Every row gives one point. Two turns around zero, p and q, are shown by what they do to some points. Write where each new point lands after one turn and then the other. Backwards means that the second turn is done in reverse. Each puzzle has new turns, and all numbers are rounded.

Turn p:
-3 -17 36 => -31 -7 24
-27 -43 27 => -31 -43 22
23 26 -55 => 56 22 -26
-1 14 -21 => 16 6 -19
-7 49 14 => -22 36 -30
15 -29 0 => 11 -13 28
Turn q:
-5 -9 30 => 21 15 18
33 12 33 => 40 16 -21
-4 -20 -52 => -33 -45 1
-37 21 32 => -7 49 20
13 -5 -42 => -20 -35 -18
Where do these land?
q, then p: -42 -41 21 => -54 17 27
p, then q backwards: 20 38 11 => -15 35 22
q, then p: 15 34 -27 => 26 -22 -31
q, then p backwards: 6 -30 -5 => -2 -30 -8

Turn p:
18 -40 15 3 -27 35 => -4 -45 -4 0 -19 41
61 -4 7 -29 -25 34 => -22 1 -8 10 -59 48
36 20 23 0 -5 7 => -24 8 -22 26 -21 9
-9 13 -3 3 -23 34 => -34 -7 5 -17 8 20
21 4 11 -3 -41 6 => -22 -11 -28 -13 -24 14
-66 -12 -30 -9 18 -54 => 46 7 25 -40 30 -59
-10 13 -16 41 42 -45 => 37 32 -17 19 47 -28
-7 -1 33 -13 7 10 => -17 -20 12 18 -10 -14
-44 7 -40 7 54 -28 => 39 35 36 -5 47 -32
Turn q:
42 -14 7 -33 24 -34 => 9 -11 44 12 33 -39
-15 -34 -15 21 -54 3 => 25 -14 -53 28 4 23
-31 28 -10 17 -28 -12 => -4 -5 -14 20 -46 19
-19 -8 27 -12 4 -26 => 9 -23 -2 -7 -17 -32
4 48 8 -28 3 48 => 4 63 19 -25 -21 7
47 21 11 16 28 50 => -1 30 36 -43 29 37
-27 -41 -30 19 22 -28 => -41 -39 -30 17 18 -14
Where do these land?
q, then p: 11 -20 37 -40 1 33 => 6 48 -5 18 -39 -19
p, then q backwards: 46 -30 -25 15 0 -41 => -11 -8 22 -3 -66 24
q, then p backwards: -7 48 0 -47 23 42 => 3 53 -40 -47 8 -13
p, then q: -28 29 -40 25 -20 21 => -32 36 11 -26 -12 -38
q, then p backwards: 9 -30 19 -29 44 8 => -57 20 -7 5 -5 -22
q, then p: 27 -18 -7 24 12 -6 => 12 -16 27 26 8 5
q, then p backwards: -33 22 -8 4 -30 -11 => 44 -5 19 -17 -6 -7
q, then p: 34 -15 27 19 13 -19 => 20 -26 14 34 -24 2
q, then p: -59 13 -3 29 -43 -27 => 10 -20 -25 -59 9 48

Turn p:
17 19 19 -2 -30 1 53 8 => -14 -23 -4 20 -51 4 3 31
6 -34 -10 15 17 -17 32 42 => -19 -36 8 34 -3 18 6 -40
-18 28 39 -11 1 -19 31 -1 => -18 -39 3 -3 -4 -18 7 42
10 -24 -25 -11 3 8 11 -33 => -1 18 -8 -9 3 47 3 1
-10 22 -28 -4 39 27 -56 -20 => 19 55 32 -17 48 -10 -7 0
26 13 -2 -2 30 1 -75 -27 => 61 41 4 -11 46 -15 14 1
-8 -31 23 -11 -14 13 16 18 => 0 -33 -6 -7 -18 10 -29 -12
2 9 -14 -22 -20 -5 1 16 => -10 9 -19 21 -3 -6 -19 7
-19 1 21 5 -42 -37 41 5 => -37 -39 -37 -2 -31 -12 13 13
-7 -32 -32 8 -8 3 -5 -5 => -12 18 -13 -8 2 22 -3 -33
1 29 9 36 24 23 -48 -5 => 31 29 39 -19 11 -38 15 -9
Turn q:
-26 -19 7 8 17 21 2 -17 => -31 -1 -1 -15 -12 -14 -18 -17
18 14 4 24 9 -26 33 17 => 33 30 4 18 -2 -22 19 -11
-23 -21 -2 25 -20 27 -20 35 => -9 -18 34 13 -17 -15 -40 23
25 -11 23 23 -22 14 4 2 => 10 7 42 1 -16 15 0 -11
20 -31 -8 -76 9 7 -17 4 => -48 -4 -11 -13 13 33 38 48
-5 27 -31 24 22 -28 -13 -27 => 18 -5 -50 25 -2 1 -10 -29
-2 19 -10 18 -16 14 34 -19 => 22 29 1 -17 9 4 -26 -19
-25 47 -9 4 26 25 -28 -15 => -13 -28 -21 13 43 -4 -30 -31
19 -26 25 -50 -25 -54 5 19 => 19 -10 2 -24 -17 5 67 48
Where do these land?
p, then q: -39 46 28 15 -19 14 -10 29 => 34 -41 -18 -9 -24 -20 37 23
p, then q: -15 -26 -21 -26 53 -33 -20 27 => -51 6 -24 24 -16 -20 3 -51
p, then q: -1 -49 8 5 -22 48 42 -5 => -21 -28 31 -38 1 47 -31 18
q, then p: -9 -14 18 1 -13 3 10 -61 => 3 25 -24 -20 2 25 -34 35
q, then p: -6 -24 -48 -1 13 22 -8 -5 => -19 32 7 -10 8 -36 -16 -22
p, then q backwards: 0 -2 -22 27 26 -38 1 3 => 26 17 25 -16 39 -3 -5 1
q, then p: 45 4 6 -7 -22 16 -32 -11 => 18 -6 38 -26 -29 14 -22 -6
q, then p: 19 4 -7 -22 -7 -19 3 -1 => -7 2 19 22 -15 13 -8 2
p, then q backwards: 45 43 30 20 6 -7 15 34 => 10 -12 17 32 2 -39 -19 56
q, then p: -47 19 10 -30 -3 25 -5 -1 => 3 -16 -6 1 58 12 -20 -10
p, then q: 9 -2 -2 18 -12 -30 4 -9 => 10 31 -13 -10 -4 -4 -11 6

Turn p:
-44 -7 -4 -18 23 10 -24 41 -29 => -16 20 55 5 -17 41 5 -14 -14
-37 -29 -51 -29 -7 6 -26 33 -6 => 6 3 56 11 -5 32 -13 -47 31
-15 -11 -14 -3 -25 41 2 38 -26 => 6 25 28 -25 -23 24 21 -8 35
21 -7 20 52 -19 -25 45 -23 44 => 22 19 -69 12 44 -32 14 11 4
39 30 36 10 41 -29 5 -6 1 => -13 -12 -43 5 -15 -13 1 13 -60
16 45 15 -10 23 -24 41 -32 -1 => -15 -25 -16 -4 7 -53 23 9 -43
-37 -14 7 8 -36 15 -21 -10 1 => -10 20 20 -7 27 15 -16 19 35
-22 -35 -34 -6 13 28 -23 0 -41 => 26 15 59 9 -29 12 -19 3 16
32 -37 34 -3 -47 -11 29 -28 39 => -10 -8 -60 32 18 -22 10 22 53
25 55 -9 -1 22 -34 -21 5 -45 => -23 -3 1 -34 -35 -24 -29 -21 -55
21 9 0 -1 11 23 -6 -18 63 => 26 -51 -29 -1 28 19 4 12 1
Turn q:
28 -7 22 2 -12 -4 34 3 -23 => -25 -3 -19 -13 27 -9 14 -10 31
-24 45 64 -13 13 -36 11 18 -18 => -5 14 -20 -48 39 64 9 18 -10
21 13 -33 12 -19 -28 6 -6 24 => -1 6 37 -22 5 -35 -24 -1 2
5 6 46 19 28 -3 -22 32 -10 => 11 -29 -47 -15 18 25 -11 16 -15
4 -4 -10 -25 -1 -32 33 32 15 => 10 47 -4 -8 31 -11 -21 -5 14
5 -25 -25 -22 10 21 -60 -50 8 => 41 -24 21 19 -69 -8 19 10 11
0 25 21 -6 -30 -20 7 53 -27 => -24 18 -17 -11 49 6 -4 47 -1
-16 7 -18 19 63 76 5 -34 -49 => 5 -35 -21 36 -19 -1 77 -46 -53
6 -20 -30 -2 -32 31 -5 -19 55 => 3 -11 48 44 -21 -16 -31 -15 21
-28 -41 -38 17 -18 -6 -9 -28 27 => -14 16 22 17 -59 -18 -30 -15 -2
Where do these land?
p, then q: 25 6 -30 4 -37 -13 13 -21 4 => 31 16 21 -26 -23 -13 -21 0 15
p, then q: -16 -15 -28 20 -31 -23 -28 -25 20 => 52 -30 4 -16 -24 5 -13 4 -17
p, then q: -27 -35 25 -45 7 -35 -14 -18 -43 => -47 -14 -12 -15 -13 44 -38 23 -37
p, then q backwards: 14 -41 29 -39 36 29 13 16 39 => -12 -4 32 -23 1 70 -33 -14 -21
p, then q: 3 19 -11 -18 45 20 15 51 -9 => -47 -1 0 14 9 3 42 -17 39
p, then q backwards: -25 43 2 46 -10 10 -25 -9 -15 => -8 38 0 6 0 -60 4 21 7
p, then q: -21 -13 42 42 20 -49 36 16 -35 => -34 8 18 -43 35 -2 32 12 -62
p, then q: -13 -11 -33 -40 -35 35 2 -12 8 => 19 -6 -2 6 -6 29 -45 -28 39
q, then p: -5 52 27 36 -18 12 -32 28 29 => 4 26 27 25 -47 55 -7 22 -4
q, then p backwards: 35 -30 -12 -14 -29 35 -10 11 -20 => 12 -36 15 -27 -15 -4 34 -36 8
q, then p: 29 25 -11 7 52 -21 28 -38 23 => -20 -48 -7 33 -22 -45 -9 33 4

Turn p:
25 -2 -40 19 -11 -14 -44 6 -30 1 -21 -12 => -5 49 19 45 7 10 -24 9 15 -17 8 12
1 27 17 19 26 -31 34 5 24 8 -22 -62 => 6 12 53 -42 10 -27 -8 28 -27 10 -5 -43
-8 -24 0 -8 22 7 -34 26 9 14 -13 -40 => -40 29 17 2 -7 -19 12 2 0 -17 -39 -7
-56 36 32 -47 -6 13 -18 -50 -20 -40 43 27 => 2 -6 -55 -48 -8 -16 11 -29 42 62 23 50
16 -2 -36 -5 -17 17 -29 -28 16 42 16 47 => -18 -16 -22 28 -46 32 -37 -31 12 -18 22 4
20 -15 -10 28 -59 55 -11 -16 -1 14 12 21 => 12 -16 16 21 -20 50 15 -45 8 -36 22 33
0 58 43 -49 12 16 47 28 8 -39 8 1 => 55 -34 -14 -35 -19 -60 39 27 14 24 -1 -4
-1 3 16 -9 32 -29 39 6 -1 21 -45 -29 => -10 -3 16 -21 30 -46 -10 26 -26 -15 5 -39
24 -51 -14 1 -51 16 -3 -19 -8 4 -10 37 => -16 -35 -6 37 16 44 3 -10 13 -37 23 29
19 -24 -23 -28 -19 1 28 -39 17 -28 50 19 => 12 -56 -19 -17 -4 42 -29 16 24 7 -13 35
-48 27 2 -8 12 -40 39 32 34 -18 -17 -18 => 10 9 -8 -43 15 -10 23 38 8 23 -5 -67
2 -14 11 28 6 -24 -27 35 -38 32 17 -9 => -14 50 -8 22 -2 6 8 10 -53 -6 -5 14
-2 20 40 17 41 -38 -2 13 40 -20 -26 -8 => -11 -5 29 4 7 -32 13 18 -16 57 -7 -47
9 -39 -39 42 11 52 -21 0 -50 9 7 25 => 16 22 -16 49 20 25 -18 -59 -11 -38 -27 30
Turn q:
-25 31 -7 -14 -7 36 25 13 40 38 -5 -22 => -2 9 -46 -4 -23 -20 -4 45 24 -9 -32 26
40 16 -31 -40 45 -12 -27 -3 -25 23 -50 -15 => 54 -45 -42 37 34 -21 -20 -27 2 17 9 -7
-33 -28 -2 23 -5 -48 16 30 27 22 -3 6 => 13 11 8 -35 -15 -22 30 14 -56 -11 -22 -1
-14 7 9 -14 13 8 -33 -5 -42 56 -21 15 => -11 -16 -45 8 12 -13 -33 -44 -26 -8 0 30
22 3 13 46 -48 18 59 -49 26 -8 41 -2 => -52 -3 72 12 -22 3 5 42 36 -35 -31 0
-18 -23 6 50 -21 -2 22 -13 -8 -68 1 -16 => -2 41 53 -16 -19 23 11 -10 18 -29 1 -50
-32 32 -49 -39 -12 -64 -35 -5 19 -20 20 -1 => 19 12 -12 -36 72 -13 65 -9 14 24 -12 12
6 48 23 7 23 26 -13 -16 32 12 -2 -5 => 14 20 2 16 0 -14 -35 18 30 7 -1 47
27 17 -24 15 -2 27 -32 63 -18 -60 30 -21 => -12 39 -9 11 2 -13 16 12 29 29 80 -47
28 23 23 -24 -29 15 18 28 -45 -12 -20 23 => -9 -35 -21 11 -12 29 7 -4 12 -36 58 7
5 -16 -15 8 30 10 26 -35 1 -12 20 56 => -11 1 33 49 -17 30 24 -20 -9 21 -26 16
-13 -66 49 -9 14 -12 -2 23 -28 15 7 -26 => -7 -24 0 -54 -38 7 -35 -23 -42 20 7 -27
6 -43 5 -9 -3 -3 -24 -31 20 14 -18 8 => 3 -9 8 1 27 25 -30 5 -32 9 -31 -7
Where do these land?
p, then q: 19 -16 -7 6 6 3 -3 -46 -27 30 32 18 => -33 21 -4 24 36 24 -5 -38 -16 11 4 3
q, then p: -6 36 5 25 64 -14 21 -3 2 -18 -56 1 => 25 -34 51 45 -14 18 -22 17 -7 21 37 25
p, then q: 35 -12 21 -71 -24 -1 38 -2 40 -15 2 -34 => 15 -13 -13 -48 -24 51 24 36 -54 16 17 -23
q, then p backwards: -33 -4 -5 28 -8 -33 -4 -14 -13 0 67 9 => -30 -11 50 8 9 17 -34 -10 11 5 -14 -49
q, then p backwards: -3 25 29 46 1 20 5 3 -22 -4 -13 23 => 25 10 -16 4 -22 19 -31 -7 -24 40 -10 -7
p, then q backwards: 24 -3 -44 -57 -50 55 25 -13 21 -26 -38 -45 => 15 66 30 3 -46 -20 60 -45 -4 -25 -14 -46
q, then p: -23 -34 -1 -4 -39 -60 5 17 -42 49 50 19 => -22 -5 -68 -52 72 -15 -8 13 3 -14 8 21
q, then p: 4 -33 -13 -65 -45 23 15 -7 57 -18 -28 7 => 23 3 8 25 -6 -28 32 -18 18 -69 -60 -25
q, then p: -8 58 -5 7 42 17 -31 21 0 3 0 16 => 24 -2 -14 20 -35 31 -43 -2 -16 28 26 -18
q, then p backwards: 6 -42 -20 16 -11 -16 8 37 11 26 56 10 => -5 -6 66 -5 20 -37 -10 23 28 23 -2 -13
p, then q: -23 -14 15 2 37 11 -14 12 -28 -12 9 -3 => 31 -12 -6 23 9 -13 14 -27 -3 -21 -18 15
q, then p backwards: -11 21 15 35 13 17 -29 -8 16 13 -48 -27 => 15 24 -50 -3 29 2 6 -3 -48 11 -3 -14
q, then p: 19 17 8 32 15 -21 -37 5 -16 -28 -33 6 => 18 -2 18 6 -18 -9 -27 1 -23 46 -8 38

Turn p:
6 -11 -6 -23 7 -24 0 5 36 58 38 -25 14 27 => 49 24 -30 -10 39 -16 17 -20 -21 17 9 20 30 -21
23 -15 13 -20 8 -5 -11 3 -21 20 -34 50 -18 42 => -17 -42 -9 27 10 1 9 42 -3 17 -14 -8 53 -4
6 -13 -12 23 -38 11 24 -30 -47 -2 -32 -19 37 -41 => -17 -20 16 -7 -10 -23 -75 1 28 -12 21 32 -28 9
-12 33 21 11 17 38 1 16 -24 -13 14 -32 -42 7 => 10 -8 28 -17 -40 -27 37 15 -29 -8 -8 -19 -32 3
-13 -5 22 13 -8 -6 9 19 32 -19 19 -41 33 39 => -12 5 -12 -26 -9 -8 26 -61 -18 -4 24 8 7 -29
-22 36 3 -15 13 -23 15 3 34 18 25 9 25 39 => -1 19 -41 2 19 -3 52 -18 -4 -2 -14 35 6 -17
-23 -14 14 -3 12 23 -40 -53 -26 -16 28 -39 16 -36 => 42 7 -5 -10 -59 3 -50 -26 -17 -23 -24 4 -16 23
-14 15 26 -33 12 -31 -43 18 -49 -14 -33 22 -45 -4 => 9 -73 -9 14 2 25 20 30 -6 -16 -28 -38 -5 40
-1 -18 29 -36 -50 19 28 -29 -19 45 46 46 17 13 => -13 21 -43 24 2 -18 -23 38 -54 1 28 56 32 28
25 30 3 50 -40 38 -23 -40 10 13 21 31 -12 10 => -39 38 50 0 4 -11 -18 13 -41 -3 -45 31 16 11
43 -3 -45 -24 11 -14 14 16 3 -25 1 5 30 -34 => -10 18 -29 -24 18 19 -28 7 43 42 7 -20 -23 -1
29 22 4 16 -15 -46 -13 25 32 9 -27 -34 29 -40 => 5 -7 17 -56 53 8 -3 -39 42 -3 5 4 -2 22
37 -21 -58 -23 0 -15 35 -11 33 -24 -47 19 -41 -11 => -5 1 31 41 23 42 -5 19 47 70 20 -11 -11 -11
-23 2 28 -2 33 17 27 9 14 -17 -8 -6 1 -5 => 2 7 -3 1 -40 -4 35 -5 24 -13 20 -4 0 2
-17 -8 10 36 36 -15 6 27 -28 -21 36 10 -22 4 => -10 10 -13 23 -9 -36 19 -9 -9 -22 -8 -60 -16 5
-43 -31 -52 30 1 32 -29 21 18 -12 -48 4 -21 -9 => 6 -1 51 19 -2 46 -16 14 18 -40 6 -30 -9 -59
Turn q:
33 25 36 -12 29 20 -2 14 9 -35 -40 11 -42 -9 => -29 10 14 26 33 46 -12 -53 18 18 23 1 16 -10
-11 -44 24 0 -1 54 -14 -32 -17 -33 -12 -4 8 27 => 27 -41 36 -9 21 -6 -29 -18 -29 24 34 5 -25 22
-6 -35 5 5 36 -17 -5 -19 -60 4 32 24 22 -2 => -17 22 14 -15 -2 -13 -35 59 -21 15 17 9 -7 44
23 47 26 -31 -13 17 1 32 4 -14 -14 4 -25 -51 => -9 29 -24 20 6 41 6 -37 -4 34 5 7 34 -46
-18 -7 -15 13 -42 -36 16 0 -19 25 -7 -25 23 -18 => 21 12 6 -11 -34 0 15 33 -30 -23 -30 -25 -3 -20
-47 9 16 3 -4 -27 23 1 6 31 7 10 30 33 => 35 29 -7 -3 -24 -30 -8 18 29 -22 5 -26 -29 3
22 4 0 15 5 27 -46 -14 -11 -59 -19 44 -11 27 => -6 -28 35 -38 43 9 -12 -25 18 21 37 4 41 23
-22 -37 20 33 19 -7 -25 -60 4 -11 52 -4 24 2 => 6 3 48 -2 4 -68 13 25 -16 24 5 24 -20 42
29 34 7 2 8 54 -48 -2 19 4 -44 21 2 -7 => 8 -13 -16 -17 39 31 11 -56 16 46 -12 -15 19 24
53 4 11 7 -2 13 19 51 41 -2 -45 37 -30 -40 => 8 11 -12 36 42 82 19 -21 28 -8 -16 25 30 -15
32 27 -11 -40 -36 -18 34 3 24 31 -8 30 -46 -25 => 7 26 -47 40 -2 16 -4 -26 -5 -42 -21 10 58 -18
-11 -25 -25 -1 39 8 1 -43 -12 8 6 -24 27 21 => -19 -24 -2 -4 -4 -28 3 14 -25 -4 11 -17 -39 48
-39 -9 -38 -12 -2 -37 15 -11 13 -13 20 -28 51 8 => 4 -15 -6 -6 -49 -34 43 39 -5 -20 26 -17 -21 1
41 1 11 -39 -7 38 -37 53 30 -5 -10 14 -21 -2 => 4 -28 -28 5 -3 49 -12 -44 32 32 -5 43 24 -9
-11 -4 -8 11 -14 -64 9 1 -8 33 17 -55 4 26 => -18 12 17 -11 -59 -27 3 17 -1 -43 -39 -10 -28 -12
-55 -3 -31 13 -1 -19 9 14 -3 23 11 -14 -30 -11 => -8 -14 -8 24 -5 -29 -9 42 11 -10 -29 -28 -3 -34
-13 17 -28 32 -15 -5 50 13 -19 15 55 -42 15 20 => -13 12 -23 -35 -3 -39 10 32 -18 -41 -11 11 -48 -44
Where do these land?
p, then q: -33 -37 29 8 -1 33 54 1 -25 -9 8 10 26 -38 => 5 -10 13 -35 -16 -52 19 11 26 -7 6 34 37 -45
p, then q backwards: 20 10 45 9 -23 -45 1 18 46 -20 -60 -7 19 -14 => 52 14 -13 12 26 7 -42 3 31 -52 -32 21 -6 36
p, then q backwards: -12 37 -30 -21 16 -10 2 24 -2 35 26 -24 -34 -14 => -24 -7 5 47 -14 29 27 -5 15 18 5 3 47 -13
p, then q: -10 13 -20 7 15 7 -1 20 3 8 -7 -14 -19 58 => -3 28 4 35 6 31 8 29 -36 -3 -8 -5 -6 -10
q, then p: 50 26 43 43 -2 -4 -44 22 34 -16 -1 -31 5 6 => 5 7 11 34 -29 15 32 27 25 4 12 67 32 37
p, then q: 11 -32 -23 14 -22 -9 41 -27 -51 17 9 6 -19 -15 => -26 8 38 -20 -7 -17 -10 24 46 9 -48 12 11 5
q, then p: -22 -15 6 -30 -1 -1 -19 -17 -1 6 36 3 -49 21 => -6 -9 -7 13 38 18 -27 -36 -3 -30 -25 -10 25 9
p, then q: -23 -29 -18 -14 24 -15 -4 22 -52 -3 -1 4 -3 -9 => -33 -46 22 -4 -8 10 21 14 -6 -5 -27 22 -1 -17
q, then p backwards: -11 -21 -66 -19 -20 28 -2 11 4 -19 10 6 -28 -6 => -7 -17 12 -28 -10 -13 -12 16 -40 25 -36 10 14 46
q, then p: 16 28 0 -14 -19 -29 -16 24 22 2 31 -12 31 37 => -18 13 -9 16 24 49 3 3 -8 29 20 40 -13 18
q, then p: -15 -54 -7 13 -2 29 5 -22 -7 51 -8 35 16 -24 => -14 -37 12 -21 16 -32 3 18 6 26 -19 -46 28 -42
q, then p: 76 55 59 -1 22 -16 -23 24 39 -30 -28 25 33 7 => -9 62 -3 12 -44 4 43 20 -9 24 -21 98 10 1
q, then p backwards: -46 -8 12 45 -16 12 8 -41 -32 -8 -12 50 28 -43 => 39 -18 -18 -9 2 7 -10 32 9 61 32 0 -66 -17
p, then q backwards: -3 22 -15 -32 -22 32 -5 -11 -10 11 -11 -20 -25 28 => -3 -43 0 9 -24 16 -4 16 -11 -16 19 -27 17 -27
p, then q: 42 34 23 -15 22 -13 -45 -11 36 -25 -21 -45 43 10 => 46 -17 -38 34 -23 7 -3 -42 -38 -11 17 -21 9 55
q, then p: -40 -27 -37 6 30 2 47 -36 -5 2 29 12 -21 -3 => -9 -10 -14 11 23 -20 13 -35 3 -19 -7 -75 -23 -14
